Each point is reached from the start by the listed moves, each made 0, 1 or 2 times, or once backwards (-1), plus a little noise. Is the number of moves made odd or even? Then give how often each move was made.
In the rows, zero is written as 128.

Moves:
(1): [170 126 137 161 110]
(2): [138 181 121 141 154]
Start: [130 118 147 112 122]
Points:
[ 98 174 128  89 162] => even (-1, 1)
[141 173 139 132 146] => odd (0, 1)
[238 223 150 199 137] => even (2, 2)
[147 226 132 140 177] => even (0, 2)

Moves:
(1): [168 119 131 125 146 151 139 126 132 115 114 100]
(2): [121 166 125 108 133 162 125 128 147 121 149 139]
(3): [113 132 150 118 118 127 124 169 110 146 118 118]
(4): [126 139 129 153  95 118 132 139 126 110 121 126]
(5): [135 125 129 154 141 119 120 140 124 140 139 132]
(6): [105 135 127 150 138 164 125 121 142 129 109 131]
(7): [121 124 147 140 117 128 152 127 115 137 139 138]
(8): [140 128 107 118 119 135 137 147 141 127 130 139]
(9): [127 121 154 126 114 140 121 127 135 148 132 150]
Start: [124 137 114 140 114 113 117 136 122 105 118 166]
Points:
[183 151 159 163 167 179 145 128 115  99 134 123] => even (2, 1, 0, 0, 1, 0, 1, -1, 0)
[111 204 147  60 163 200 143 136 114  96 140 127] => odd (1, 2, 1, -1, -1, 0, 1, -1, -1)
[142 112  83 139  99  72 166 139 120 145 210 249] => odd (-1, 0, -1, -1, 1, -1, 2, 2, 0)
[168 139  96 150 141 243 145 199 162 100  49 132] => odd (2, 0, 1, 0, 0, 2, 0, 2, 0)
[ 71  97 223 146  28  30 144 223  32 194 138 200] => even (-1, -1, 2, 0, 0, -1, 2, 0, 1)

Moves:
(1): [134 122 120 131 116 124 119 130 135 115 123 115 121 144 138 130 120 145
 132 137]
(2): [129 146 121 131 130 139 124 130 119 126 132 130 132 130 131 123 118 125
 124 123]
(3): [132 133 147 129 119 134 134 119 132 123 138 123 136 133 131 125 128 128
 130 132]
(4): [115 121 129 145 139 123 133 132 127 121 131 119 134 128 124 131 127 135
 125 127]
(5): [139 106 129 116 149 137 131 123 127 129 128 128 134 124 135 130 120 129
 133 129]
(6): [129 116 126 124 127 143 125 127 130 112 133 131 126 132 126 116 140 134
 100 119]
(7): [144 131 125 130 127 119 147 123 138 124 133 121 117 130 127 129 128 116
 135 109]
(8): [118 129 128 125 130 127 129 152 127 135 126 124 129 128 140 124 132 113
 124 133]
(9): [124 138 131 122 131 136 128 124 138 129 127 122 127 144 130 124 127 124
 124 133]
(10): [132 128 118 140 121 130 132 120 136 147 129 135 118 124 133 132 122 121
 128 130]
(11): [117 135 127 126 119 130 126 130 131 130 139 122 134 136 139 148 129 124
 123 124]
(12): [130 135 123 123 132 133 134 123 123 121 126 149 133 130 133 123 142 123
 131 135]
(13): [122 139 122 124 127 126 143 135 139 134 113 129 143 115 140 130 122 132
 126 125]
(14): [133 125 142 126 136 139 143 128 112 142 127 135 132 141 131 119 135 138
 137 122]
(15): [119 124 130 126 135 129 122 118 127 126 118 128 120 118 131 126 127 127
 137 122]
(16): [124 126 128 129 128 143 127 125 120 122 113 125 129 128 125 137 134 122
 122 142]
(17): [130 141 109 133 136 128 118 127 134 126 134 110 117 116 132 133 147 131
 134 131]
(18): [136 137 146 138 137 124 134 132 135 136 127 142 113 127 136 136 119 134
 125 123]
(19): [122 127 126 125 124 137 130 137 132 129 133 130 124 119 128 130 129 134
 136 129]
(20): [133 128 125 128 125 127 136 119 126 122 131 125 111 126 133 130 118 132
 120 142]
Start: [125 134 122 128 113 135 117 123 136 143 138 135 124 117 130 132 126 136
 123 122]
Points:
[155 168 101 111 123 249 123  82 169 136 122 106  81 143 180 151 116 157
  80  93] => even (1, 2, 0, -1, 1, 2, 1, -1, 2, 1, 1, -1, 1, 1, 1, 2, 1, 1, 1, 0)
[168 182  83  92 120 156 153 124 225 105 189 112  72  92 203 139 161 111
  86  88] => odd (0, 0, 1, -1, 1, 2, 2, 1, 1, 0, 1, 1, 1, -1, 0, -1, 2, 1, 1, 1)
[169  50  97  77 129 237 125  96  61 130 138 209 144 173 162 103 159 140
  96 123] => odd (1, 1, -1, -1, 2, 2, 0, 0, -1, 1, 1, 2, -1, 2, 0, 1, -1, -1, 0, 0)
[ 84 130  99  99  87 183 163 168 136 181 132 102 121 166 200 130  99 125
  97  94] => even (1, 1, -1, 0, 0, 1, 1, 2, 1, 1, 2, -1, 1, 2, 1, 0, -1, -1, 1, 1)
[110 146 118 131  73 192  80 181 108 166 154 154  83 203 199 126 149 160
  60 122] => even (2, 1, -1, -1, -1, 2, -1, 2, 0, 1, 2, 0, -1, 2, 0, 0, 0, 1, 0, 0)

Moves:
(1): [151 117 115 123 140 115 116 138 123 126 145 120 119 113 138 135 124 134
 127 127 124 131 128 137 107 123]
(2): [123 137 124 131 130 135 121 134 129 128 131 123 135 128 134 124 131 124
 126 131 133 130 127 115 139 128]
(3): [127 118 137 130 135 131 131 132 128 124 128 120 117 136 125 122 118 129
 132 136 123 126 138 117 118 121]
(4): [128 123 119 129 127 141 133 136 135 135 118 129 132 118 123 135 134 127
 123 122 121 129 125 140 131 137]
(5): [121 132 122 114 147 128 138 119 111 128 120 115 135 123 123 124 112 118
 133 128 140 125 133 122 134 126]
(6): [119 131 121 117 120 143 116 131 125 131 126 126 115 122 139 119 125 121
 122 119 124 134 139 137 121 128]
(7): [117 139 128 121 127 125 144 137 128 115 136 118 118 117 116 130 139 116
 129 133 143 130 117 125 112 119]
(8): [113 126 109 115 128 116 133 141 133 138 133 140 126 140 122 133 127 134
 122 132 128 129 124 127 130 134]
(9): [128 133 114 130 116 127 143 125 135 126 146 135 125 129 121 141 102 118
 123 128 146 131 132 125 123 140]
(10): [129 118 122 134 122 131 144 130 120 132 123 126 119 134 128 112 129 135
 132 141 143 108 127 126 145 140]
(11): [126 124 129 117 131 125 135 121 131 129 142 131 126 122 131 119 134 119
 118 135 117 121 121 132 127 135]
(12): [132 131 126 130 127 126 137 133 132 126 128 125 120 131 126 123 134 135
 121 110 120 137 122 117 137 133]
(13): [122 127 126 121 116 121 128 127 125 131 137 122 150 126 132 119 132 127
 132 136 131 141 129 127 124 125]
(14): [136 128 125 127 129 121 131 122 119 113 125 122 130 132 131 133 156 120
 129 139 133 138 134 128 134 125]
(15): [117 113 137 105 129 131 140 138 123 120 119 115 123 128 147 143 120 117
 125 120 136 118 131 124 133 117]
(16): [137 138 137 122 123 130 126 136 126 121 131 122 125 132 129 131 122 135
 115 128 149 139 119 131 137 128]
(17): [130 134 140 120 128 128 133 124 143 131 113 130 130 118 136 117 132 130
 122 125 130 128 150 113 130 122]
(18): [118 123 115 131 130 122 126 130 126 115 132 122 127 130 132 130 123 141
 119 132 128 125 120 119 118 124]
(19): [129 130 133 128 135 134 130 120 127 129 128 125 130 125 127 128 137 135
 132 115 135 129 130 122 126 142]
(20): [130 114 116 124 123 152 116 124 120 129 128 147 128 115  97 135 136 121
 128 139 108 120 114 124 125 124]
(21): [119 129 131 143 131 118 136 140 118 122 130 140 129 123 125 131 130 134
 133 127 132 139 135 128 135 131]
(22): [130 133 128 127 124 129 131 136 117 127 120 128 124 122 138 137 129 133
 135 132 125 137 124 131 129 139]
(23): [127 138 130 120 132 127 142 127 118 129 131 126 127 130 123 130 126 130
 120 121 122 119 132 127 120 135]
(24): [128 125 119 127 137 132 140 124 130 126 127 142 132 130 135 131 133 133
 135 127 128 137 125 131 129 119]
Start: [124 143 125 129 141 127 139 137 130 142 120 117 122 119 130 109 144 122
 131 109 128 132 125 128 126 129]
Points:
[ 69  78  57 174 111 171 172 157  92 143 101 133 109 147 100  61 150 165
 127 117  79 108 106  94 168 176] => even (-1, 0, 1, 1, 0, 1, -1, 0, 0, 2, 0, 2, 1, 0, 0, -1, -1, 2, 0, 1, 1, 0, 0, 0)
[ 67 161  42  93 172  99 147 197  88 152 135  82 142  94 169 103 155 147
 135 106  99 228 181 133  60 171] => even (1, 1, 2, 2, 1, 2, 0, 2, 0, -1, 0, 0, 2, 1, -1, -1, 0, 1, 1, -1, 1, 2, 1, 0)
[143 117 144 164 161  59 163 218 129 109 152  34  90 117 177  44 179 187
 127 152 161 121 142  57 118 119] => odd (2, 2, 2, 0, -1, -1, 1, 0, -1, 2, 0, 1, 1, 0, 0, 0, 1, 1, 0, -1, 1, 0, 0, -1)
[100 121 134  90 114 146 171 208 151 101  81 139 166  78 193 116 223 172
  93  70 148 216 106  88 203  77] => even (0, 1, -1, 1, -1, 0, 0, 0, -1, 0, 0, 2, 2, 0, 2, 2, 2, 1, 0, 1, 2, 0, -1, 2)
[133 106 111  94 142 156 205 122  87 102 198  70  21  87  74 133  65  89
 120 137 195  12  82 108  28 169] => even (1, -1, 1, -1, 0, 0, 2, -1, 2, 2, 1, -1, -1, -1, 1, 0, -1, 1, 2, 1, -1, 0, 1, -1)
[ 93 153 102  91 144 144 140 144 111 138 123  90 181  52   7  65 152 104
 113 168 132 124  75  90  97  77] => odd (0, 0, 0, 1, 2, -1, 2, 0, -1, 0, 0, 0, 2, -1, -1, 1, 1, 1, -1, 2, 0, -1, 0, -1)
[ 97 198  71 168 139 242 147 175 114 121  91 162  99  68 102 131 205 109
 135  59  71 219  76 137 151 159] => odd (-1, 2, 0, 2, 0, 2, 1, -1, 0, -1, 0, 2, -1, 0, -1, 0, -1, 0, 0, 1, 1, 2, 0, 2)
[119 205 117 152 162  86 153 154 114  85 167 104 130  95 205  87 189 134
 140 122 105 209 178  95  50  76] => even (1, 2, 1, -1, -1, 1, 1, -1, 0, -1, 0, 0, 1, 1, -1, -1, 1, 1, -1, -1, 1, 1, 2, 2)

Moves:
(1): [134 129 138 131 134 128 138 131 137 124 125 131 121 126 121 132 118 128
 119 138 127 113 139 132 122]
(2): [140 124 123 132 118 140 124 131 127 130 130 136 144 128 130 127 129 130
 128 122 139 122 123 109 119]
(3): [128 134 136 129 116 116 120 125 127 127 118 126 122 126 122 125 127 133
 132 131 132 128 127 129 131]
(4): [125 128 140 130 129 128 129 126 118 112 127 136 134 134 131 127 134 119
 132 139 119 134 127 127 130]
(5): [114 127 135 116 134 132 124 116 110 131 117 125 139 120 127 114 132 127
 119 128 123 135 127 133 127]
(6): [127 135 129 128 128 136 123 123 127 141 132 114 134 133 131 137 129 133
 129 137 132 119 125 125 134]
(7): [128 125 131 128 133 125 131 125 135 140 135 135 137 127 132 125 142 119
 126 125 130 136 132 123 124]
(8): [127 127 133 124 124 130 119 130 123 125 130 121 132 122 128 132 129 119
 126 127 132 129 131 130 119]
(9): [123 125 127 126 117 113 122 138 133 121 129 122 142 140 116 129 129 119
 120 111 133 133 123 132 130]
(10): [129 142 122 136 124 128 143 121 116 121 131 126 128 110 133 124 130 146
 133 131 137 127 111 135 123]
(11): [124 131 119 124 122 133 127 128 124 127 132 128 133 123 125 132 120 129
 131 131 129 136 132 133 128]
(12): [123 126 131 124 133 126 125 135 123 130 131 130 138 125 117 124 120 135
 135 129 131 138 123 124 121]
(13): [129 119 122 128 129 122 139 144 131 143 124 123 123 144 132 119 133 129
 132 138 120 121 108 137 127]
(14): [137 134 116 122 133 123 130 132 112 132 128 133 126 136 133 116 127 112
 141 125 145 117 132 125 137]
(15): [140 129 119 112 135 141 138 136 129 119 134 123 129 122 124 129 135 127
 130 131 116 124 129 124 118]
(16): [132 128 125 125 113 138 125 120 135 116 128 127 117 127 115 127 127 142
 122 134 140 133 120 125 132]
(17): [109 130 108 127 130 139 142 135 123 126 112 132 122 134 123 135 126 147
 128 138 126 139 145 115 135]
(18): [130 128 127 128 117 131 118 126 126 121 134 118 124 135 123 122 141 133
 138 132 127 124 141 132 128]
(19): [142 128 132 126 128 114 127 113 128 139 133 127 118 127 124 128 128 127
 122 128 131 122 134 128 123]
(20): [132 126 120 134 137 130 125 131 140 116 115 132 131 123 116 128 133 118
 132 121 116 124 121 127 122]
(21): [122 132 126 134 127 118 123 135 134 130 137 121 127 132 125 130 119 123
 133 133 122 118 125 120 128]
(22): [122 128 131 136 122 126 149 124 125 140 126 132 128 127 121 125 138 129
 125 121 121 138 133 123 120]
(23): [129 139 128 138 126 130 124 122 125 126 127 132 118 137 132 120 127 132
 123 126 122 125 133 139 119]
(24): [118 128 143 109 127 142 120 111 127 126 124 120 130 129 142 139 124 138
 129 136 126 118 119 133 123]
Start: [142 120 121 121 141 118 119 142 121 150 122 144 134 126 139 112 125 122
 113 120 145 112 118 138 136]
Points:
[ 87 166 247 128 153  86 139  40  38 200 117 177 171  82 178  83 151 133
 112 141 140 177 117 167 108] => even (0, -1, 2, 2, 1, 1, 2, 0, -1, 1, 0, 2, -1, 0, -1, -1, -1, -1, 0, -1, -1, 2, 1, 1)
[182 172 161 103 104  66  57  85  76 169 120 154 118 112 154  87  76  67
  63  90 238  76 175 205 122] => odd (2, 0, 2, -1, 1, 0, 1, 2, 1, 0, 2, -1, -1, 2, -1, 0, -1, -1, 1, -1, -1, -1, 2, 0)
[114 120 111  71 116  77 145 135  67 205 158 119 163 128 129  64 132 144
 118 124 133 151  72 166  63] => odd (-1, 0, 0, 0, 1, -1, 1, 1, 1, 1, 2, 2, 2, 0, 1, 0, 0, 0, 2, -1, 1, 1, 1, 1)
[161 182 173 143 117 131  81  59  71 115 140 129 114 103 164  81 111 131
 138 177 148   7 108 186  66] => odd (2, 1, 0, 1, 1, 0, 0, 1, -1, 2, 1, 0, 0, 1, -1, 0, -1, 2, 1, 1, 2, 0, 2, 2)

Moves:
(1): [126 136 134 128 121 132 128 127 117 127 127 115 134 139 135 144 130 124
 119 128 133 133 137 126]
(2): [139 116 125 123 133 124 128 122 132 132 127 116 133 118 130 123 128 114
 122 120 124 130 129 134]
(3): [129 120 122 118 137 132 125 130 128 126 137 131 134 118 135 129 131 131
 120 128 121 122 125 134]
(4): [129 129 127 131 132 132 122 124 122 125 127 116 129 132 134 137 123 118
 127 139 123 126 128 134]
(5): [138 126 128 147 123 125 119 130 116 135 123 134 117 124 131 130 133 135
 131 114 138 126 128 128]
(6): [128 130 120 138 130 125 128 128 122 130 134 117 120 144 133 129 127 132
 123 126 134 119 126 136]
(7): [121 122 137 120 123 133 137 128 129 113 121 132 125 134 125 125 125 143
 141 125 132 128 119 135]
(8): [112 148 129 140 121 115 113 118 121 133 129 127 137 115 128 129 130 122
 136 129 120 126 111 123]
(9): [132 131 126 125 121 118 129 133 119 120 130 130 150 129 124 124 123 129
 142 134 119 116 128 130]
(10): [129 140 119 128 130 138 107 138 133 136 131 123 127 106 132 126 127 131
 122 110 130 134 140 121]
(11): [121 130 129 122 124 125 127 116 117 115 130 124 133 129 125 129 122 117
 128 136 124 127 149 121]
(12): [122 121 132 124 121 122 123 134 130 131 128 124 131 125 127 126 121 122
 118 140 121 129 121 117]
(13): [119 128 136 124 124 126 125 135 127 129 127 138 135 141 126 108 124 115
 123 134 128 128 136 134]
(14): [126 134 124 120 130 127 118 130 125 117 131 134 114 132 127 131 133 127
 120 133 140 134 128 133]
(15): [110 125 119 130 132 121 121 142 113 134 128 132 133 125 119 126 121 127
 124 128 125 123 120 151]
(16): [136 134 131 122 132 139 129 131 130 118 148 129 132 140 119 123 125 135
 120 119 128 129 138 118]
(17): [126 132 123 134 126 131 126 134 131 118 138 126 127 124 122 130 135 132
 126 129 135 116 129 131]
(18): [142 135 127 119 124 131 138 125 128 136 123 115 120 125 128 120 130 121
 122 131 125 106 125 134]
(19): [133 131 126 132 110 128 124 128 131 137 124 134 131 135 121 125 124 124
 116 126 125 131 140 127]
(20): [142 123 137 133 123 115 135 125 138 144 136 129 134 124 126 129 127 137
 133 124 122 121 132 136]
(21): [134 121 131 134 122 129 127 131 124 138 125 124 125 131 123 118 132 137
 124 136 124 127 124 133]
(22): [138 147 128 133 126 129 144 127 126 122 138 126 139 126 130 128 118 138
 125 126 122 124 131 129]
(23): [126 130 127 127 131 131 132 146 124 124 133 126 127 126 134 123 131 126
 131 114 110 127 127 132]
(24): [125 131 130 130 133 120 129 123 132 126 111 129 125 124 130 132 128 133
 127 134 117 128 120 128]
Start: [137 135 139 124 148 136 131 117 122 126 133 136 125 121 129 110 120 145
 119 118 143 134 127 134]
Points:
[115 192 139 127 154 131  63 110  72 134 109 111 136  44 121  99  88 163
 119 107 120 127  71 183] => even (0, 1, 0, 2, 1, -1, 2, 2, 0, 2, 0, 0, 0, 1, 2, 1, -1, 1, -1, 0, 1, 1, -1, 1)
[107 170 128  76 170 141 130 184 103  82 177 143 166  71 148  61  98 164
 153 115  79  51 141 249] => odd (-1, -1, 2, 2, -1, 0, 2, 0, 1, 2, 1, -1, 2, 1, 1, -1, 1, 1, -1, 2, 0, 1, 2, 0)
[210 154 147 123  87 123 236 172  56 102 162 144 161 197  72  32  83 232
 113  79  72  31 156 233] => odd (0, 0, 0, -1, 1, 1, 2, -1, 2, -1, 1, -1, 0, 0, 2, 2, 0, 2, 2, 1, 2, 2, 2, 1)

Moves:
(1): [123 109 123 129 127 131 122 117 112 123 128 131 101 122 138 127 132 140
 126 103 131 141 124 142 115 134 133]
(2): [133 134 129 121 126 136 124 121 129 125 138 127 127 121 131 131 136 139
 132 126 125 109 144 125 128 130 123]
(3): [119 133 136 125 133 127 116 135 122 119 127 122 124 134 130 126 114 127
 118 132 130 125 131 129 128 130 125]
(4): [130 133 127 129 135 134 124 134 142 126 126 130 122 128 124 121 125 126
 134 124 130 130 132 137 132 128 124]
(5): [132 131 125 125 132 131 123 129 128 128 130 126 127 122 122 115 125 126
 138 134 131 124 120 126 130 121 130]
(6): [126 124 126 132 131 125 136 128 134 128 128 124 131 120 119 130 131 121
 124 133 120 129 130 142 123 126 122]
(7): [129 126 141 123 141 149 131 127 125 145 127 120 107 125 126 120 127 122
 135 115 128 119 139 136 123 127 135]
(8): [131 133 131 126 121 124 127 126 134 118 119 119 138 117 125 135 133 131
 128 129 140 131 125 138 115 133 121]
(9): [142 122 143 136 119 139 128 135 126 136 135 121 131 147 137 128 131 148
 125 132 116 140 135 125 132 134 144]
(10): [135 128 129 120 127 136 126 124 134 132 128 127 129 136 129 118 122 127
 119 126 114 133 129 128 115 136 118]
(11): [131 129 124 128 113 123 145 130 127 126 131 126 127 115 129 124 123 123
 106 113 117 125 116 121 135 122 112]
(12): [125 128 135 124 125 136 140 134 131 124 132 131 131 118 122 130 143 128
 122 127 125 137 131 136 118 129 116]
(13): [134 111 121 131 136 123 126 127 140 130 135 130 144 129 129 134 122 122
 141 120 128 129 131 144 131 120 127]
(14): [136 127 124 113 133 137 142 130 123 135 120 131 125 117 138 117 137 139
 102 128 128 118 127 128 123 131 139]
(15): [129 115 135 129 132 124 119 128 132 124 124 123 124 126 128 135 129 139
 133 124 126 126 133 124 131 136 129]
(16): [133 130 123 125 137 127 114 124 132 126 126 134 135 134 127 141 133 126
 124 126 123 120 123 128 127 128 122]
(17): [122 116 123 127 134 131 124 138 111 150 121 126 125 126 131 129 123 131
 135 133 128 116 117 130 123 134 136]
(18): [113 133 125 114 130 135 137 130 123 137 131 120 136 139 123 135 117 129
 124 135 118 141 124 133 123 120 126]
(19): [127 124 110 131 128 140 141 127 124 131 135 134 119 142 134 135 132 126
 130 127 145 120 122 121 119 123 134]
(20): [140 136 123 127 146 118 128 130 127 129 132 129 123 121 138 126 121 135
 126 132 139 132 135 124 135 126 125]
(21): [125 132 119 134 148 124 121 136 142 133 133 129 133 124 129 135 126 128
 131 131 141 129 134 136 121 117 131]
(22): [122 132 127 125 126 133 113 129 115 125 122 122 128 129 121 129 120 127
 129 136 123 147 136 122 120 129 126]
(23): [139 132 131 116 132 116 128 135 119 139 128 130 127 133 113 130 135 122
 121 128 118 129 136 118 130 139 140]
(24): [120 130 131 136 131 120 129 134 121 124 123 121 128 137 120 127 141 120
 124 122 125 133 136 125 137 133 125]
Start: [115 140 114 139 129 139 129 133 124 124 128 128 130 134 127 133 121 108
 145 118 106 125 144 128 133 140 138]
Points:
[177 179  84 112 228 191 127 129 159 126 185 167  52 106 191 126 148 166
 130 107 193  27 193  88 123 115 153] => even (0, 2, 1, 0, 1, -1, 1, -1, 0, 0, 0, 1, -1, 1, 1, 1, -1, -1, 2, 2, 2, -1, 0, -1)
[ 65 169  93  92 226 154  89 161 147 115 130 105 169 147   8 216 188  51
 175 124 108 167 223 185  71 117 116] => even (0, 1, 0, 1, 1, 1, 1, 1, -1, -1, -1, 2, 1, 0, 1, 2, -1, 2, 1, -1, 2, 2, 2, 2)
[182 138 136 139 126  40 154 173 156 111 137  86 242 129 106 185 165 126
  20 115  31 118 206 121 194 157 146] => even (-1, 1, 1, -1, -1, 2, -1, 1, 2, -1, 2, -1, 2, 2, 1, 1, -1, 0, -1, 0, 1, 0, 2, 2)
[ 90 161  86  64  81 133 207 133  95  55 124 105 143  54  91 126 179 100
   7  92 101 120 111 144  68 134  72] => even (1, 1, 2, -1, 2, 1, -1, 2, -1, 0, 2, 2, 0, 2, 0, 0, -1, 1, 1, -1, 0, 0, 1, 1)
[148  47  77 157  99 136 184 115  82 159 184 145  76 177 120 146 136 103
 166  35  74 169 143 143 131 147 178] => even (2, 0, -1, 0, 0, 1, 0, -1, 1, 0, 1, 0, 2, -1, 0, -1, 0, 0, 2, 0, -1, 0, 2, 0)

Moves:
(1): [122 128 127 129 131 133 137 131 128 124 128 121 121 140 112 130 116 126
 126 145 131 135 124 129 125 119 117]
(2): [136 122 106 113 116 128 125 130 118 124 130 114 128 118 140 132 124 135
 133 126 141 130 125 123 131 129 125]
(3): [117 122 135 131 127 139 121 128 121 131 122 130 132 121 122 127 133 120
 137 117 132 126 135 130 132 133 126]
(4): [136 127 120 126 131 134 128 129 127 138 124 132 118 140 125 116 135 128
 127 106 128 125 121 132 129 133 123]
(5): [139 135 128 127 127 129 129 129 129 125 133 134 132 136 119 140 132 133
 129 124 137 115 134 136 121 129 130]
(6): [128 129 126 111 131 128 130 125 115 137 131 137 137 125 138 139 131 125
 138 126 138 133 120 116 143 122 136]
(7): [138 135 120 122 132 133 118 115 125 133 133 131 136 128 122 130 133 122
 136 121 126 134 142 125 127 132 121]
(8): [118 119 116 132 107 150 131 129 119 128 120 120 142 126 111 135 140 128
 130 127 134 132 134 136 140 135 136]
(9): [123 120 123 128 121 126 129 115 132 113 114 122 138 122 130 125 133 122
 127 124 119 130 127 139 133 136 121]
(10): [115 140 113 129 115 127 126 126 124 130 128 120 114 128 127 133 132 128
 136 128 126 132 127 141 123 133 130]
(11): [118 118 138 124 140 134 129 128 124 138 128 134 137 128 125 120 114 131
 126 137 131 130 120 137 133 130 131]
(12): [127 117 127 134 133 120 125 124 129 130 123 131 125 123 130 127 126 137
 126 142 116 133 127 124 124 118 124]
(13): [131 124 113 122 133 123 137 139 105 109 132 132 133 117 132 138 131 130
 107 124 120 128 118 118 118 137 122]
(14): [123 122 130 125 108 131 135 123 138 124 133 132 122 125 121 139 127 124
 124 125 137 138 123 127 125 138 136]
(15): [126 122 124 117 140 134 122 137 121 130 127 134 131 133 133 118 130 112
 130 151 133 133 124 125 131 132 130]
(16): [129 120 142 126 130 121 129 131 129 127 134 124 123 132 120 127 148 131
 124 143 134 140 130 131 122 133 125]
(17): [133 120 132 128 125 141 137 146 121 124 126 141 141 137 136 134 125 134
 125 133 137 133 123 129 126 128 135]
(18): [131 123 126 124 135 120 130 129 131 126 133 133 122 130 116 128 122 137
 135 128 129 133 130 135 131 126 137]
(19): [130 136 131 115 135 137 139 126 130 129 138 139 118 128 123 127 126 133
 127 124 134 126 135 125 122 127 132]
(20): [108 125 131 121 129 130 123 127 121 117 136 135 140 133 127 126 131 117
 132 128 123 125 127 129 121 122 129]
(21): [129 133 125 119 123 122 130 131 140 135 124 130 129 126 129 125 124 137
 134 128 124 123 128 124 127 132 121]
(22): [136 135 137 136 128 133 116 132 136 128 129 129 131 121 123 124 133 133
 125 124 121 128 126 123 125 116 129]
(23): [122 127 132 126 135 131 127 122 134 126 128 126 130 127 134 126 127 132
 127 125 134 126 127 117 132 131 125]
(24): [125 135 133 128 124 124 127 130 129 121 124 130 121 139 119 120 125 135
 128 128 128 127 118 122 139 125 126]
Start: [144 125 120 127 140 129 126 131 111 142 113 123 129 129 137 128 132 129
 150 132 128 132 129 135 120 124 131]
Points:
[132 110  72 111  19 140 125 114  76 121  98  83  97 140  66 177 188 142
 169  67 188 154  72 166 169 138 141] => odd (1, 2, 1, 2, 2, 2, -1, 1, 1, 1, 0, 0, 0, 2, -1, 1, -1, 0, -1, 0, -1, 1, -1, 2)
[246 143 127 138 144  99 117 161 104 168 157 142 109 150 162 177 201 176
 146 104 155 161 139 138  83 119 159] => odd (-1, 0, -1, 1, 1, 1, 1, -1, -1, 1, -1, 0, 0, 0, -1, 2, 2, 1, -1, -1, -1, 1, 0, -1)
[160 111 144  90 167  88 167 109 167 132 100 182 102 147 109 105  94 249
 159 139 120 141 127 174 108 160 118] => odd (-1, 0, 0, 0, 1, -1, 1, -1, 2, 1, 2, 2, 0, 0, -1, 1, 2, 2, 2, -1, 2, -1, 1, 2)
[155  89 139 161 159 150 133 178 119 127 108 186 135 121  88 134  96 156
 139 134  94 161 138  99  92  97 123] => odd (1, -1, 2, 0, -1, -1, 1, 0, -1, -1, -1, 2, 1, 1, 0, -1, 2, 2, 0, 0, 1, 1, 0, 0)
[148  93  33  58  87 166 135  77  51 158 126  86 166  79 150 190 186 137
 194 106 176 188 171  93 158 143 131] => odd (0, 2, 0, 0, -1, 2, 2, 2, 0, 0, -1, 1, 0, 0, -1, 1, 0, 0, 1, 0, 0, -1, 1, -1)
[121 121 118  73 152 150 123 151  70  83 122 166 146  91  92 108 125 161
 138  88 118 124 100 109 122 126 118] => even (0, 1, 2, 0, 0, 0, 0, 0, 1, 0, 1, 0, 2, 0, 0, 0, 0, 1, 2, 1, 1, 2, 0, 2)
[171 179  79  40  98 149 133 124 114 191 143  81  34 156  57 124 163 166
 213 132 208 193 128  95 175 108 122] => even (2, 2, 0, 1, -1, 2, 1, 1, -1, 1, -1, -1, -1, 0, 0, 2, -1, 1, 2, -1, 1, 1, 0, 2)
